Every row gives one point. Each copy is the shape, with its points in the same order, turned, moved and blurred by noise. Say if it was mirrored as well.

Shape (6 x 3)
-59  -28  -23
-60  -3  25
85  22  0
-8  43  38
-29  -65  21
-6  -13  -10
Copy 1 (6 x 3)
43  -60  -28
29  -12  -44
-48  44  49
25  37  -29
-21  -54  -55
-11  -27  8
Copy 1 is: only turned
Copy 2 (6 x 3)
92  -11  20
48  -33  39
-19  88  -12
-15  -9  13
75  22  72
51  25  11
Copy 2 is: only turned

Shape (7 x 4)
58  37  -49  -54
37  28  -27  -77
60  32  52  3
-21  -3  72  23
-36  -12  28  40
-19  -58  -5  31
3  -34  57  4
Copy 1 (7 x 4)
-79  51  21  -8
-89  14  34  2
6  32  85  22
48  -43  55  35
50  -42  8  21
36  -44  -3  -35
29  -47  63  -6
Copy 1 is: only turned
Copy 2 (7 x 4)
90  -12  -51  33
71  -23  -69  7
50  41  7  -40
-28  2  25  -52
-36  -16  36  -9
-52  3  6  38
-31  26  -7  -32
Copy 2 is: mirrored
Copy 3 (7 x 4)
78  -35  -19  -39
65  -66  -3  -31
43  -5  63  32
-42  -25  52  55
-51  -7  8  44
-65  3  -3  -17
-38  -31  54  10
Copy 3 is: mirrored
Copy 4 (7 x 4)
-28  31  -47  -67
-45  15  -17  -63
-25  -26  -52  34
-3  -18  28  77
32  13  34  59
69  2  41  14
14  -41  22  37
Copy 4 is: mirrored

Shape (14 x 8)
35  -43  -17  26  -5  49  -35  -52
-40  -58  38  8  -31  -30  20  -40
8  38  -53  -35  -10  -33  62  -24
44  -51  36  -44  -18  -16  -23  3
16  -38  -8  -8  49  41  16  45
-40  -35  -55  -18  23  -57  63  27
-10  -39  -45  70  36  40  40  -54
5  0  17  -33  31  -10  -11  17
-61  5  42  77  30  -23  -30  33
7  -26  -40  -36  -43  0  29  -4
52  6  -2  -35  -33  -30  18  -39
-17  -65  -53  -28  7  72  9  -60
-14  -10  -52  -40  -51  3  -42  -1
-58  25  17  58  -58  -11  -11  5
Copy 1 (14 x 8)
-32  16  -37  44  51  -22  -43  -22
-69  19  10  -20  48  29  31  38
-46  35  10  -17  -61  -20  51  -55
-58  33  -16  33  -23  38  -36  45
45  25  -28  40  -20  -11  4  30
-23  18  33  0  -44  -41  90  33
7  -9  -40  21  68  -53  46  -32
2  18  21  29  -34  32  -3  8
35  -69  51  -21  35  26  2  32
-52  58  -7  -11  -28  -37  4  6
-79  28  -21  2  -42  21  -1  -34
-19  90  -16  47  55  -50  9  -17
-52  50  50  5  -17  -44  -44  -6
-19  -28  43  -81  32  -6  -19  2
Copy 1 is: mirrored
Copy 2 (14 x 8)
-17  51  -59  -8  -17  87  4  -13
64  -20  -14  44  -56  43  5  1
-25  29  -3  60  3  -48  -26  23
24  32  22  4  -27  60  53  53
2  -3  10  -8  73  65  1  20
33  -34  -22  70  48  -21  -8  56
-19  -8  -70  47  28  66  -39  -43
-4  -10  21  -22  1  22  8  43
26  -95  -26  -45  -2  13  30  -32
32  56  -13  40  9  2  2  26
-23  53  14  42  -46  3  20  26
28  60  -57  20  13  84  -69  20
40  63  -49  -23  -9  -9  7  41
56  -21  -34  -24  -33  -28  20  -61
Copy 2 is: only turned

Shape (16 x 11)
-19  21  -33  -11  -72  -9  3  -83  -12  -9  -12
-13  4  -32  -5  26  -33  16  -65  -8  16  18
20  34  -24  -21  16  -26  14  11  -18  -21  6
-22  12  -28  -7  -30  -27  -18  12  -23  15  -5
23  -23  -31  56  12  2  -57  -21  -8  -20  -31
-5  7  3  45  30  -28  18  -13  -9  55  19
10  -4  -26  -2  26  -34  -51  15  40  4  3
10  20  22  30  13  -31  18  4  66  -22  -88
47  -10  -23  -32  -11  -29  8  -60  -11  -24  -60
58  -23  75  -31  29  -12  19  -5  7  28  15
22  26  59  -20  -9  48  5  1  -9  72  15
-19  -3  -3  52  0  -33  -1  -18  -22  -23  -12
8  19  -21  22  21  52  0  0  5  -8  12
-2  14  77  7  26  -33  -4  -21  -5  -28  15
-4  0  8  -31  16  53  -13  0  18  24  -40
-7  -10  -6  -21  -36  -1  5  5  -14  -27  22
Copy 1 (16 x 11)
21  15  -24  -19  -8  16  22  30  -24  -95  41
-9  1  -39  23  31  42  25  -2  -44  -41  -15
-6  -2  -22  -22  -23  34  7  7  -34  22  -18
29  23  20  -17  1  9  -15  6  -43  -20  -11
25  -14  -18  22  24  -69  28  -1  -34  11  18
6  -28  -7  38  27  27  -23  -52  -38  -18  -24
2  55  -19  14  18  -16  2  -26  -33  36  -5
63  7  -41  24  -2  15  2  -17  65  39  28
11  -6  -57  -45  27  -3  44  30  21  -22  1
-69  -19  -38  -7  33  12  -59  -20  36  9  -20
-66  -23  44  -11  13  23  -53  -40  15  -24  26
45  -25  -28  33  5  -5  -14  16  -37  -11  1
-31  -20  16  37  -29  -6  23  -11  -22  6  18
-16  -21  -53  27  17  26  -66  24  -14  19  26
-31  11  42  14  20  4  15  2  34  5  23
-13  16  -4  -4  -34  -4  -23  36  -22  -27  -12
Copy 1 is: mirrored
Copy 2 (16 x 11)
42  2  -33  3  49  -33  -15  4  -66  -20  51
43  -31  -12  -30  -7  -50  -2  44  -39  -13  -11
3  -27  -31  11  13  -42  21  4  -3  23  -41
1  -25  -40  -33  15  -9  11  -31  -22  -1  1
21  -4  12  24  -49  9  -30  -43  -40  -26  -25
-23  -63  -10  -31  -33  -8  3  42  -36  -23  -17
18  -4  0  -15  -57  -7  41  -23  5  10  -9
-21  -47  81  39  -4  -22  21  -22  12  3  30
56  -4  16  36  39  -50  11  -12  -8  -51  -13
-17  -3  13  4  9  22  43  77  42  -40  -42
-84  25  -24  -19  14  4  15  58  0  -44  -6
17  -51  10  0  0  9  -27  -9  -44  7  -15
-31  6  -23  16  -35  -29  -40  13  -8  11  -12
-4  -12  40  2  22  33  17  54  -21  27  -34
-39  38  16  -21  -4  -35  -15  -2  22  -25  1
16  -4  -45  -2  28  8  -13  4  7  16  -1
Copy 2 is: mirrored

Shape (17 x 12)
-49  15  31  -27  -15  33  13  -54  -80  -20  28  27
9  43  -39  -25  -30  32  -17  -53  22  -41  29  52
-8  1  -35  24  -43  35  25  -41  -40  -15  -28  39
7  -26  32  -12  -14  -36  -19  39  -18  13  17  -45
19  -8  28  2  36  12  -41  -26  14  -13  1  -42
34  -18  -5  5  -8  38  31  -56  -17  19  -18  -44
-1  18  -4  29  -52  11  16  30  -43  41  7  53
29  -16  -15  56  -6  5  -36  -3  -16  -34  -39  -2
-34  30  8  -35  31  11  36  -53  20  47  3  -21
-58  -46  19  -23  0  -4  55  -22  17  39  31  21
20  23  11  -44  36  27  35  15  -66  -7  -68  -14
-35  -20  4  -17  -15  -42  -36  11  -18  16  -8  29
-19  55  -38  27  30  -49  13  8  13  -43  12  21
-36  15  -33  40  7  38  -26  -11  -44  -3  30  -33
-53  41  -7  18  21  -21  22  -29  -3  23  -9  -5
17  29  -40  -13  -42  -3  -18  13  15  -39  9  -41
-6  46  0  27  8  25  39  9  18  -43  -38  -31
Copy 1 (17 x 12)
44  15  15  10  45  -27  -1  34  -56  -6  -73  57
72  95  31  -1  -1  -7  24  41  -26  -5  7  -3
58  41  -9  12  33  -9  -8  51  14  17  10  69
-28  -42  26  -2  -19  -9  -43  -1  13  -26  -12  -11
-16  -1  8  -18  -15  48  29  28  8  -43  -25  -8
47  -24  -32  -7  28  26  27  6  18  -34  13  36
18  -4  1  16  12  -37  -46  53  -32  46  40  30
-8  21  21  -5  5  42  -14  73  50  -7  18  31
32  -10  -38  25  -36  -9  63  -14  -31  -9  -28  17
-6  18  -34  20  0  -26  3  -60  -27  36  -30  28
4  -39  -18  5  29  -67  46  74  37  -35  -22  26
-23  26  4  48  -21  -22  -48  26  -2  -3  -26  7
5  32  77  38  -50  -16  45  38  20  36  1  26
6  4  34  -14  -27  18  3  38  -35  -31  4  88
20  -6  0  45  -51  -4  36  21  -11  25  -24  49
45  21  51  -26  -46  -13  -11  25  31  -36  20  2
28  -9  17  -40  -36  -11  53  52  49  24  -9  36
Copy 1 is: only turned
Copy 2 (17 x 12)
-55  83  -28  5  41  68  28  -33  -10  -22  40  -4
1  6  2  -51  26  82  59  43  -38  -52  18  -11
19  17  -8  -25  22  67  -13  -4  -64  3  38  -8
-10  -1  -26  23  -48  -5  10  -17  55  3  26  21
2  10  21  39  -8  38  50  24  39  29  -17  6
41  20  -3  58  13  62  0  20  -9  16  44  11
-13  -31  -33  -27  -13  60  -38  -50  -16  -35  35  -14
42  10  0  -26  -24  39  -2  -1  2  53  -25  5
-16  9  43  73  31  39  37  7  0  -57  35  6
-70  -21  21  39  31  3  27  -19  -24  -2  64  -30
59  57  -37  70  4  22  17  -48  -32  -39  -11  -10
-29  -17  7  -26  -14  -1  35  -59  7  -9  22  36
-13  22  43  -34  -51  7  17  21  -43  -49  -28  -15
-50  19  -15  21  -14  74  -25  17  -15  4  -23  42
-25  14  62  32  2  29  -9  -12  -22  -42  7  11
15  3  -27  -27  -18  10  10  66  3  -35  1  29
36  41  12  19  8  8  -29  33  -11  -35  -32  -20
Copy 2 is: only turned
